Each row of a before or after table is a point. One or more steps were done to the points. Then noise was added and the rows were shuffled. The steps act on how far a point lies along the listed directions, d1 being the first. What was done? A step turns or swaps two directions, mirrors them in a line or flattens them onto one, adds a multiple of one to another, or multiplies one. Angles are multiples of 10 degrees, from the lower direction toward the higher: turns from -170 to 170, lines from 10 to 170 but not 90. Use the fewest steps. Two steps may share a direction if one is a turn and the other turns, adds or multiplies; they go together, in the order done. Otherwise the lowest direction goes first.
In the rows, 128 means zero.

Directions:
(1): [141  82 162]
(2): [ 75 107 119]
(3): [148  99  82]
Before, 10 rows:
[[129 137 109]
 [170 191 125]
 [ 62 113  89]
 [175 134 182]
 [ 82 123 129]
 [124 132 133]
 [ 27 120  71]
 [150 182  91]
 [122 133  58]
 [107 161  78]]
After, 10 rows:
[[118 154 113]
 [112 173 135]
 [120 139 114]
 [106 180 112]
 [135  94 163]
 [123 130 140]
 [120 165  75]
 [112 171 104]
 [114 182 106]
 [129 130 127]]
Steps: turn d1 and d3 by 30 degrees; multiply d2 by 0

Directions:
(1): [175 119  89 138  95  69 164 108 127]
(2): [139 196 119 196 133 126 111 145 135]
(3): [126 170 154 112 117 134 154  99  52]
(4): [155  98 152 155 169 105  79  83 105]
Before:
[[149  70 100  81  90  94 162 130 140]
 [108 178 144 118 137 142 142 125 109]
 [106 143 174  99 136 168 123 102  82]
 [104 109 134  74 116 142 161 129 130]
 [112 112 136 117 140 155 150 130 109]
 [118 195 163 160 136 144 123 121  92]
 [109 108 120 133 126 127 116 138 154]
 [159 123 127 149 150 107 114 126 133]
 [129 102  96 116 107 113 121 140 196]
 [ 93 111 164  91 147 136 131  78  71]
 [133 124 149  96 121 132 135  98  89]
 [121 177 124 109 106 139 152 130  72]
 [ 91 154 148 129 127 146 119 151 144]]
After (13 x 9):
[[ 98  25 137  44 130 144 109 120 184]
 [135 182 134 144 114 133 135 125 101]
 [128 185 112 153 111  97 161  98  85]
 [144 205 137 185 155 110 116 108 100]
 [136 132 115 112 119 126 152 158 145]
 [138 121 128 148 142 131 145 114 104]
 [156 244 134 231 122 104 125 119  95]
 [138 126 143 153 135  93 102 102 126]
 [167 194 130 180 111 101 134  92  85]
 [ 86  56 158  48 130 174 118 150 139]
 [113  66 125 104 123 111 122 119 146]
 [123 103 152 103 153 129 124  99 112]
 [133 237 135 198 144 139  94 122  66]]
Steps: turn d1 and d4 by -140 degrees; add 1.5 times d3 to d2

Directions:
(1): [131  67  89  60 113 163 123 133 106 166 102 108 114  94]
(2): [105 142  65 115  83 115 102 174 104  67 150 110 137 152]
(3): [103 157 154  70 153 145 191 125 111  80 135 133  77 129]
(4): [189 169 116 125  61 167 163  91 136 137 162 119 136 120]
(5): [188 119 155 122 103  71 157 165  79 119  84 153 136 121]
(6): [160 141  79 105 152 132 135 151 168 156 117 187 108 192]
Before (10 x 14):
[[115 146 139 128 151 130 148 112 140 124 135 148 119 139]
 [125 124 139 145 165  94 131 131 125 130 109 155 137 137]
 [129 117 116 115 142 136 151 124 111 128 130 133 140 133]
 [ 95 113 109 108 146 119 112 149 139 113 134 123 115 142]
 [145 141 147 110 134 107 159 142 121 121 119 145 115 129]
 [ 57 127 161 159 119 134 109 116  96  76 149  59 149  78]
 [115 118 133 137 148 102 122 143 128 125 110 151 126 126]
 [115 121 141 120 131 140 150 108 108 132 122 116 130  89]
 [148 138 119 123 111 147 145 113 134 137 139 124 127 128]
 [120 138 143 146 141  94 132 142 118 118 119 141 131 132]]
After (10 x 14):
[[157 127  95 107 102 135 144 120 115 137 127 133 137 123]
 [163 152 146 132 115 136 157 101 155 140 151 135 124 132]
 [113 117 139 136 160 118 127 131 134 134 118 135 122 135]
 [148 134 107 118  98 141 139 120 130 134 133 136 128 116]
 [123 124 119 127 149 141 147 114 124 130 139 132 142 137]
 [143 123 109 107 101 130 140 133 109 138 123 124 127 112]
 [ 63 139 116 150  65  85  96 184  47   6 147  58 165 103]
 [139 135 130 117 128 115 151 131 117 122 120 150 125 134]
 [128 118 119  89 133 141 142 130 130 144 125 127 110 117]
 [ 69 135  98 131 123 118 112 149 102  75 143 105 138 121]]
Steps: turn d1 and d5 by -110 degrees; add 1.5 times d6 to d2; turn d2 and d4 by 160 degrees; multiply d3 by 0.7
